Rows are points. To make a cloud, some directions were put in groups of two or more. Within a group, all points are equally far from the middle, so they leave a hole (a ring in 2 directions, a hollow ball in 3). The other directions are filled evenly. Then the cloud was stretched, turned, moved and blurred a little. Count the holes, and give their numbers of directions, smallest first.

Cloud (14 x 2):
[[-0.54 -0.22]
 [ 0.27  0.36]
 [ 0.41 -0.03]
 [ 0.11  0.62]
 [ 0.10 -0.70]
 [ 0.17 -0.56]
 [-0.30  0.41]
 [-0.47  0.02]
 [-0.19 -0.44]
 [-0.03 -0.24]
 [ 0.03  0.75]
 [-0.67 -0.52]
 [-0.64  0.17]
 [ 0.16  0.76]]
Holes: 0

Cloud, 19 rows:
[[ 0.23  0.15  0.54]
 [ 0.29  0.18 -0.77]
 [-0.15  0.13  0.01]
 [-0.35 -0.06  0.14]
 [ 0.54 -0.08  0.66]
 [-0.17  0.01 -0.15]
 [ 0.38 -0.65 -0.54]
 [-0.48  0.51  0.06]
 [-0.63 -0.14  0.49]
 [ 0.15 -0.11  0.75]
 [ 0.03  0.01 -0.57]
 [-0.42 -0.30 -0.71]
 [-0.07  0.02 -0.58]
 [-0.28  0.31 -0.30]
 [ 0.23  0.04  0.63]
 [ 0.46 -0.17 -1.11]
 [-0.19 -0.44 -0.70]
 [ 0.39 -0.05  0.74]
 [-0.30 -0.68  0.05]]
Holes: 0

Cloud, 28 rows:
[[ 0.36  0.08  0.11 -0.64]
 [ 0.21  0.14  0.64  0.46]
 [ 0.33  0.19 -0.70  0.09]
 [-0.47  0.56  0.34 -0.02]
 [-0.05 -0.25  0.34  0.44]
 [-0.27  0.65  0.22 -0.40]
 [ 0.08  0.52  0.00 -0.43]
 [-0.29  0.21  0.71  0.01]
 [ 0.28  0.01  0.61  0.63]
 [ 0.09  0.02 -0.81  0.43]
 [ 0.24  0.40  0.53 -0.24]
 [ 0.30  0.63 -0.11  0.24]
 [ 0.71  0.42  0.04  0.26]
 [-0.54  0.11 -0.10  0.50]
 [ 0.43  0.54  0.07  0.45]
 [-0.42 -0.31  0.21 -0.66]
 [-0.35 -0.19  1.16 -0.33]
 [-0.28  0.35 -0.18  0.88]
 [ 0.03  0.16  0.04 -0.83]
 [-0.13 -0.53  0.62 -0.40]
 [-0.78  0.30  0.38 -0.01]
 [-0.29  0.19 -0.49 -0.56]
 [ 0.16  0.27  0.89 -0.72]
 [-0.12  0.62  0.16  0.05]
 [ 0.13  0.44  0.48 -0.08]
 [ 0.06 -0.27  0.02  0.60]
 [-0.18  0.69  0.05  0.14]
 [-0.44  0.80 -0.05 -0.21]]
Holes: 1 (2)

Cloud:
[[ 0.45 -0.23  0.24  0.30]
 [ 0.20  0.58  0.35 -0.06]
 [-0.59 -0.25 -0.78  0.27]
 [-0.20  0.47 -0.11 -0.02]
 [ 0.54 -0.23  0.10  0.49]
 [-0.35  0.01 -0.32 -0.78]
 [-0.55  0.25  0.00 -0.99]
 [ 0.30 -0.27  0.00 -0.38]
 [-0.18 -0.56 -0.47 -0.34]
 [-0.18  0.44 -0.08 -0.80]
 [-0.43 -0.59 -0.59 -0.22]
 [-0.43 -0.47  0.11 -0.45]
 [ 0.43 -0.13 -0.09 -0.39]
 [ 0.41  0.39 -0.23 -0.02]
 [ 0.03 -0.04  0.59 -0.75]
 [-0.78 -0.18 -0.03 -0.70]
 [-0.28 -0.56  0.15  0.43]
 [-0.49 -0.22 -0.89  0.30]
 [ 0.28 -0.03 -0.45 -0.52]
 [-0.72 -0.14 -0.16  0.30]
 [-0.95 -0.23  0.19 -0.20]
 [-0.58 -0.67 -0.30  0.26]
 [-0.75 -0.12 -0.04  0.26]
 [ 0.41  0.38 -0.03  0.16]
 [-0.46 -0.29 -0.29  0.71]
 [-0.58  0.30 -0.23 -0.26]
 [-0.35  0.43 -0.13 -0.70]]
Holes: 1 (3)
